Each row of a before or after table is a point. One or more steps were done to the points. Then noise was added and the rows were shuffled. The steps act on columns, c1 being the first. Name the steps. A step turns or swaps two columns, mirrors them in a line or flattens them onto one, adds a multiple of one to another, or multiplies or shifts one. Angles are multiples of 10 degrees, from the lower column toward the higher: turns from -170 to 170, lines from 10 to 170 but not 90. Use the fewest steps. Two steps may share a column if one is a turn and the other turns, adds or multiplies; they go together, in the order done. Otherwise the lowest column goes first.
In the rows, zero is written as 128.

Before:
[[105 101]
 [ 53 137]
 [101 174]
 [138 128]
 [161  48]
 [180 120]
 [182 104]
 [144 165]
 [ 55 146]
 [153 150]
 [153 116]
 [ 96  55]]
After, 12 rows:
[[119  42]
 [129 176]
 [148 158]
 [122 158]
 [ 56 114]
 [ 58 171]
 [167  92]
 [117 194]
 [169 146]
 [ 88 116]
 [140  43]
 [134 139]]
Steps: mirror c1 and c2 in the line at 40 degrees

Before:
[[104  96  67]
 [176 130 140]
 [148 155 122]
 [111 125  73]
 [130 198  89]
 [ 89 135 143]
 [111  87 123]
 [173 215 155]
 [208 130 175]
 [173  96 205]
 [ 98 131  89]]
After:
[[193  94 167]
 [106 156 145]
 [122 199 158]
 [ 57  94  81]
 [171 130 147]
 [163  85 128]
 [ 79 133 140]
 [ 53 219 136]
 [152 133  96]
 [ 35 135 128]
 [174 132 167]]
Steps: turn c1 and c3 by 150 degrees; add -0.3 times c2 to c1

Before (11 x 6):
[[119 158 247 126  91  99]
 [190 158 130 162 181 139]
 [ 93 217 181  88 126 129]
 [157 112 119 157 160 101]
 [195 132 186 129 216 128]
 [123 163 152 134 122 127]
 [172 171  66 118 180 127]
 [146 140 175 184 215 102]
 [145  64 125 146 148 221]
 [101 134  92 208 137 184]
 [ 81 128 135 107  95 145]]
After, 11 rows:
[[121 104 167 101 103 117]
 [ 62  70 175 140 147 134]
 [174  44 142  72 118 119]
 [120 121 150 102  61 165]
 [247 154 120 132 169 123]
 [102 118  94  49 141 154]
 [179  43 198 133 106 129]
 [154 131 130 126 159 136]
 [136  64 191  90 154 136]
 [175 121  91 165 222 127]
 [137 162  79 149 146 130]]
Steps: swap c1 and c3; turn c2 and c5 by 100 degrees; multiply c4 by -1; multiply c6 by 0.4

Before, 14 rows:
[[133 138 148 130 121 173 113 113]
 [153 153 153 117 140 104 114 156]
 [165 148 117  95 138 135 108 115]
 [132 145 142 118 109 109 120 108]
 [133 145  91 124 119 128 131 136]
 [116 159 102 128 137 122  96 142]
 [ 99 142 124  97 128 100 112 168]
 [152 153 163 117 113 159 153 129]
 [138 124 150 157 136 132 148 127]
 [102 102 164 154 105 125 132 114]
 [123 133 134  81 103 131 135 101]
 [151 143 133 158 119 113 102 117]
 [126 121 143 128 131  84 128 138]
 [130 136 141 142 148 117 141 102]]
After:
[[103 156 131 158 129 113 111  96]
 [135 126 133 143 110 118 145  51]
 [119 148 136 118 143 111 129  68]
 [123 129 132  80 153 134 136  47]
 [119 144 135 131 134 173 120  84]
 [131 122 136 127 127  83 123 159]
 [145 103 146 157 159 125 119  85]
 [122 142 115 124 133 127 140 153]
 [155 146 128  99 140  99 120 248]
 [101 138 142 117 133 160 161 130]
 [142 173 118 129 124 123 116 170]
 [107 154 137 117 106 104 129 211]
 [121 115 138 157 119 132 142 124]
 [ 96 154 124  94 104 135 122  89]]
Steps: turn c1 and c5 by -160 degrees; turn c2 and c7 by 30 degrees; multiply c3 by 0.4; multiply c8 by 3

Before:
[[ 95 144 124 115 113 138 108 129  90 151 112]
 [130 137 138 121 142 157 137 115 123 136 136]
 [118 126 136 125 141 134 124 125 131 117 151]
 [119 127 146 127 122 143 153 144  88 127 156]
 [145 121 140 118 138 148 111 129 121 114 140]
 [136 118 110 119 136 124 126 118 129 117 127]
 [129 115 141 147 118 125 137 137 110 143 152]
 [123 117 151 117 125 139 154 146 124 139 144]
 [133 101 139 120 143 144 123 102 131 109 131]
 [ 95 144 119 116 160 140 109 133  93 158 100]
 [126 125 134 132 138 155 123 121 135 109 111]]
After (11 x 11):
[[119 127 107 122 130 114 205 134   8 132 161]
 [110 143 102 124 116 121 204 141 114 125 149]
 [121 124 118 143 125 121 117 117 136 142 150]
 [132 119 115 137 133 102 115 134 149 148 109]
 [136 125 110 138 119 106 152 115 113 118 133]
 [110 146 113 115 150 136 157 128  73 125 152]
 [136 131 147 134 118 131 124 121 130 147 128]
 [ 97 130 136 162 118 117  69 143  26  93 100]
 [148 128 113 141 120 112  77 126 105 143 141]
 [120 143 111 144 119 113 113 104 139 154 122]
 [102 126 130 114 113 118  68 134  14 102 118]]
Steps: turn c2 and c10 by -150 degrees; add -1 times c2 to c1; turn c3 and c6 by 170 degrees; swap c4 and c5; multiply c7 by 3; turn c8 and c11 by 20 degrees; multiply c9 by 3

Before, 8 rows:
[[128 122 121 130 175  82 118 194 104 166  98  91]
 [149  39  76 120 109 103  88 177 147 115 166 108]
 [130 140 101 118 111  79  74 124 137 185 107 166]
 [ 50 114 108  94  88 123 107 130 183 134  88 127]
 [123 152 154 161  65 106 102 143 172 158 172 177]
 [ 75 124 174 144 124 137 121 102 136 174 111 103]
 [109 110 114 118 122 137 162 160 158 145 134  37]
 [141  97 135 115 148 106  70 108 140 105 119 165]]
After (8 x 12):
[[ 87 197 157 122 120  97 112 141 144 120 103  61]
 [ 96 127 112  83 110 145 155 162 127 202 104 182]
 [126  97 135 111 112  85  79 106 147  87 143 119]
 [ 97 132 172 111 116 132 120 103  85 179 146 124]
 [ 44 154 108   6  97 120 107 131  91 134 163 137]
 [119  98  77 116  45  88  96 176 156 133  82 133]
 [120 151 103 111 132  65  92 122 133 148 174  70]
 [150  88 125 153 145  79 134 191 115 181 154 143]]
Steps: turn c1 and c9 by 60 degrees; add 1 times c1 to c4; turn c2 and c5 by 60 degrees; turn c6 and c7 by -20 degrees; turn c10 and c12 by 40 degrees; turn c11 and c12 by -160 degrees

Before (9 x 14):
[[  7 136 173 122  56 143 172 186 126  58 150 150  90  56]
 [124 186 131 187 124  97 120 105  99 102 184 117 191 104]
 [196  96 164 130 153 109 156  63 161  84 138 146 158 133]
 [116 122 109 128 146  83 140  99 157 122 110  89 153 119]
 [ 64 141 182 174  51 139 205 188 104 141 138 131 121  57]
 [164 150 130  76 146 137 110  59 169 153 150 132 160 117]
 [142 128 161 121 122 103 138  24 145 127 165  92 163 183]
 [ 39 137 111 152  63 128 205 207 147 115 212 139  67  61]
 [166 139 150  80 105  65 157  81 106 105 159 103 159 106]]
After:
[[ 86 128 158 113  54 132 198 187 100 147 135 137  96  57]
 [144 170 144 131 185  98 136  93 139 134 166  97 150 184]
 [140 170 136 123 177 137 116  90 173 154 154 131 109 118]
 [ 22  98 140  94  53 146 176 185 133  60 150 142  86  53]
 [144 200 127 129 139  87 122 122 105  97 186 126  55 102]
 [ 59  75 122 107  48 131 202 192 145 114 214 144  72  64]
 [197 150 148 146 170 110 158  90 160  85 151 153 215 133]
 [146 158 140 135 144  60 155 119 104 104 155  97 119 105]
 [116 146 121 128 149  87 134 105 155 127 117  80 155 121]]
Steps: flatten c1 and c4 onto the line at 20 degrees; turn c2 and c13 by -70 degrees; multiply c13 by 2; multiply c3 by 0.4; flatten c5 and c8 onto the line at 140 degrees

Before, 12 rows:
[[120 122 103 103 143 121 109 146 153 138 137 127 145 132 123 133 141 125
  132 158]
 [112 122  91 114 150 118 104 139 139 144 129 117 142 149 139 137 149 121
  124 128]
 [135 127 117 129 120 135 130 122 124 132 135 157 113 150 115 129 123 135
   97 124]
 [132 147 108 114 154 119 130 127 151 114 104 130 120 139 128 124 123 136
  135 135]
 [126 160 118 100 147 116 131 125 144 111 125 137 134 122 153 125 138 139
  134 134]
 [118 141 136 138 145 135 132 114 125 117 120 141 119 105 126 116 117 154
  118 130]
 [124 127 111 112 150 120 135 144 158 135 119 128 147 132 132 120 152 121
  135 122]
 [125 145 129 132 127 127 149  95 146 103 101 142 115 113 140 132 135 156
  129 138]
 [145 138 116 128 140 138 130 101 122 103 106 153 106 102 134  96 137 150
  127 135]
 [122 133 117 115 138 123 135 129 144 115 111 134 146 141 142 120 131 167
  127 133]
 [130 112 134 147 113 123 128 116 117 107 133 163 111 140 127 131 106 144
  125 119]
 [117 147 113 104 140 131 118 139 159 126  94 140 131 138 155 116 135 119
  128 140]]
After, 12 rows:
[[124 122 101 102 141 122 109 114  70 139 137  87 145 130 145 140 141 142
  132 159]
 [130 143 128 132 128 127 147 169  65 103 102 103 115 109 127 136 135 113
  129 139]
 [119 127 109 112 149 119 134 114  45 136 120  87 147 132 139 114 154 139
  136 122]
 [137 130 117 129 121 138 131 137 159 133 134 119 113 151 137 128 124 128
   98 126]
 [110 149 112 104 139 131 118 113   7 126  95 100 131 133 119 109 133 134
  127 140]
 [131 115 135 148 113 122 127 148 158 105 132 121 112 146 125 132 108 126
  125 120]
 [119 126  91 115 150 117 105 117  82 145 129  78 141 151 122 152 150 134
  125 127]
 [120 132 117 128 139 138 130 162 135 102 106 114 106 100 118  61 137 116
  126 133]
 [111 137 137 140 144 136 132 157 139 117 122 102 120 103 128 108 117 129
  118 130]
 [125 160 118 100 146 116 132 138  47 110 127  96 134 119 115 123 138 133
  135 134]
 [129 150 108 113 155 119 131 138  69 115 105  90 120 136 140 119 125 132
  135 136]
 [117 135 117 114 141 125 134 162  67 116 110  96 146 140 123 116 132 148
  127 132]]
Steps: multiply c16 by 2; turn c1 and c16 by -20 degrees; turn c2 and c14 by -10 degrees; mirror c8 and c18 in the line at 60 degrees; turn c9 and c15 by 150 degrees; multiply c9 by 3; shift c12 by -40

Before:
[[130 117  72 162 168 144 120 103  85 117 100 110 172  86 107 128 130 118
  134 141  97 158 107 114]
 [121 159 102 143 117 133 177 134 146 132 122  85 140 137 139 116  96  88
   80 152 117 114 159  90]
 [ 98 112  97 156 154 129 100 102 111 151 109 140 100 135 148 112  70  98
  136 159 100 108 128 143]
 [108 110 110  95 129 140 143 105  82 148 147 146 127 123 146 158  76 124
   99 105 140  98 127 147]
 [140 144 130 138 151  74  78 169  99 134 128 164 123 150 151 112  96 120
  128 126 124 125 126 149]
 [157 149 129 146 158 133 178 135 117  59 157  83 101  92 123 137 113  93
  108  98 111 161 112 131]
 [144 149 106 118 148 145 115 134 107 172 132  99 101 107 137 157 120 110
  157 137 126 120 133 150]
 [132 150 153 165 136 142 134 116 120 135 116 116  78  81 156 130 122 129
   99 142 112 109  80 124]
 [ 93 121 153 138 139  95 157 109 111 162 177 134  98 122 163 127 108 163
  137  90 176 125 100  96]
 [135 138 159 110 139 154 183 131  91 123  75 152  87 105 107 108 118 140
  102 124 119 168 112 104]
 [136 150  98 142  89 130 110 119 121 129 143  95 126 139 136 174 145 132
  130 128 115 117 134 116]
 [143 119 149 138 107 101 148 126 128 169 130  91 109 130 147 115  94 145
  129 131 167 152 148 109]
 [131 128 117 124 131 170 156 108 121 141 182 111 122  90 122 102 159 117
  105 165  86 102 160 129]
 [145 113 124 113 125 127 157 139 164 138 186 117  96 100  85 122  99 127
  130  97 162 154 133 129]]
After (14 x 24):
[[ 91 123 148 135 136  96 155 110 135 163 175 128  97 140 167 125 104  96
  137  92 178 116 104  94]
 [157 150 127 150 160 131 179 137 125  62 162 196 100 152 124 136 115 131
  109  96 118 230 108 160]
 [118 157 101 134 118 134 173 133 146 128 122 160 141  96 145 128  98  93
   85 151 112  90 155 167]
 [146 116 123  86 120 124 155 140 159 140 181 161  98 156  88 126 101 130
  134  98 144 209 131 127]
 [131 116  71 184 171 146 120 102  99 115  99 175 170 179 107 130 132 111
  134 143 113 215 107 140]
 [131 152 152 166 136 140 138 117 131 139 117 177  80 186 155 130 120 122
  102 142 115  70  81 125]
 [144 149 104 128 150 150 114 139 106 173 136 171  98 143 137 140 118 142
  158 139 132 106 136 146]
 [132 128 119 134 132 172 155 110 110 143 181 175 126 175 122 115 156 128
  109 162  93  52 159 139]
 [135 153 103 142  89 132 109 119 125 131 141 146 124  93 145 146 142 115
  132 128 118 101 130 117]
 [110 113 108 115 127 140 143 102  75 150 151 117 124 146 146 143  79 145
   96 102 152  33 128 137]
 [142 113 151 132 110 100 146 126 148 173 133 159 110 104 146 124  95 110
  125 131 162 199 149 109]
 [132 139 157 129 141 154 179 130  88 125  77 129  82 172 110 116 117 103
  103 124 133 249 113 116]
 [ 95 110  98 167 155 131  99 104 118 154 109 111 100 127 149 122  70 145
  135 160 109  67 128 162]
 [139 144 130 152 152  73  79 169 108 132 125  78 123 114 151 126  98 149
  127 127 134 117 126 134]]
Steps: turn c9 and c21 by -20 degrees; turn c4 and c9 by 30 degrees; multiply c14 by 1.6; turn c12 and c14 by 150 degrees; multiply c16 by 0.4; turn c18 and c24 by -90 degrees; multiply c22 by 3

Before, 11 rows:
[[109 150 134 102  81 116 164 125 195  91 116 100 107  49  70 133 137 145
  157 207 113 142 171 100 119 220 143 155 106 178 106 120 167 105  90 142
  106 127 140  83 122 158 128 115 158  55 181 100]
 [111 153 155 117  48 104 209 110 132 149 128  99 162   7 122 115  99 119
  125 177 101 158 169 118  79 192 136 134  76 154 166 104 139 123 118 170
  127  99 116  95 119 138 115 118 148  75 149 118]
 [122 186 138  77 140 138 180  74 136  96 151  49 118  50 111  98 118 139
  128 148 123 114 159 102 109 172  96 170  99 183 150  94 124 131  78 116
  104 145 105  96 137  88 168 114 100  85 109 149]
 [107 123 160  90 143 136 165  89 150 146 128  68 144  74 110 115 148 118
  111 157  74  80 176 139 104 198  96 182 157 159 144 118 138  87  94 139
  110 130 113  94  90 143 109  90 141 149  84  76]
 [ 75  98 116 154 132 136 137  11  65 135 164 112 113  86 115  93 174 163
  103  81 102 105 121 131 127 137 103 185 149 142  95 101 174  68  76  82
  118 111  64 100  95  74 149 120 119 151  75 110]
 [ 89 166 156 161 135 135 166  74 153 108 149  64 153  59 114 129 206 144
  107  84 138 117 143 124 100 174  86 152 147 147 134  93 175 115 102 117
  136 129  77 115  77 165 145  85 112 133 136  95]
 [133 197  47  89 120  78 133 136 195 133  92 127 141 112 113 174  88 197
  163 157  66 167 136 130  62 137  85 135  84 104 131 158 129 157 122 168
  117  68 147 170 122 189 140  88 186  99 197 122]
 [ 76  79  86 131 195 128  79 122 111  94  83 175  67 132 124  46 129 119
   70 108 175 188  57  89 135  84  78 163  83  76  45  41  74 148 145 109
  137 136 116 186 133 167 212 108 134 197  50 184]
 [ 60  88  14 164 144 128 103 140  94 110 139 152  88 147 169  87 139  61
  103 104 135 138  90  81 163 100  80 122  95  96  69  93  81 185 150 112
  100 167 101 180 169 185 201 113 226 179 109 149]
 [126 196 159 109  78 143 185 101 137 138 142 113 127  44  95 119 192 165
  115 146 136  93 174 119  94 174  82 144 110 188 109 150 113 101  88 134
   91  80 138 110  88 129 145 107 158 120 115  88]
 [ 79  71  80 160 184 135  44 155  72  93 196 171 106 101 171  60 142 108
  130 108 113 176  79 110 169 110  40 186 118  44  81  56  69 153 139 108
   94 113  89 207 102 112 209 144 149 176 120 167]]
After, 11 rows:
[[121 195 158 111  81 142 186 102 138 137 143 112 129  43  95 119 138 166
  116 148 136  95 173  95  96  88  82 144 116 188 110 147 114 103  53 135
   92  95 138 109  90 129 145 109 156  88 108 176]
 [108 185 137  74 138 139 179  72 137  99 152  51 118  48 111 100  84 140
  129 147 121 113 158 100 109 149  95 169 110 184 152  92 123 131 104 117
  105 168 106  97 137  85 168 115 100 105  97 171]
 [ 96 151 134 104  84 114 161 126 195  91 116 100 103  53  70 132 103 148
  158 210 112 143 171 103 118 101 144 154 181 179 105 119 167 104  95 142
  106 172 139  83 122 160 128 113 158  71 106 218]
 [ 83  97 114 152 129 133 139  12  65 133 164 111 113  89 114  90 117 163
  106  81 102 104 122 130 128 111 102 185  74 143  98 101 174  67  57  86
  116 104  62 101  94  73 148 122 119 134 147 140]
 [ 96 167 155 160 137 135 166  72 152 108 148  66 154  58 112 129 157 143
  108  86 136 119 143 134 100  92  86 151 134 148 132  91 177 113  51 118
  134 126  79 112  78 166 147  84 114 132 147 171]
 [110 154 156 116  49 105 210 110 134 149 125 100 160   7 121 117 101 119
  125 175 104 157 171 131  75 123 138 132 151 155 166 105 140 122 141 174
  128 140 117  95 119 143 115 116 146  70  76 192]
 [ 64  78  87 134 194 126  80 122 111  96  83 176  67 134 124  44 142 120
   70 106 175 190  57 126 135 182  78 164  49  75  46  40  75 148 136 110
  138  91 117 188 135 164 212 107 136 185  80  85]
 [130 198  47  91 117  79 131 137 197 134  93 127 141 113 114 175  97 202
  162 154  66 167 134  78  61 121  85 136 198 104 129 155 128 155 155 165
  115 101 146 169 123 191 141  90 183  65  86 138]
 [113 123 160  93 141 137 166  88 149 146 128  67 147  74 109 118 116 119
  112 157  72  81 176 154 105  79  94 184  85 157 146 118 138  87  90 140
  109 116 113  93  90 140 110  91 142 145 156 197]
 [ 45  88  15 167 144 128 101 138  91 108 137 154  87 147 170  89 152  62
  104 102 136 139  91 169 163 147  80 122 110  96  68  92  81 186 133 112
  100 124 103 181 170 184 203 115 227 190  94 102]
 [ 77  73  78 161 186 133  44 154  71  95 195 170 106  99 174  59 144 106
  132 109 112 175  79 152 166 170  37 185 119  41  81  57  67 152 127 105
   93  85  89 208 101 115 208 142 150 154 117 110]]
Steps: turn c1 and c24 by -30 degrees; add -0.7 times c18 to c24; turn c17 and c35 by -50 degrees; swap c26 and c48; swap c29 and c47; turn c38 and c46 by 40 degrees
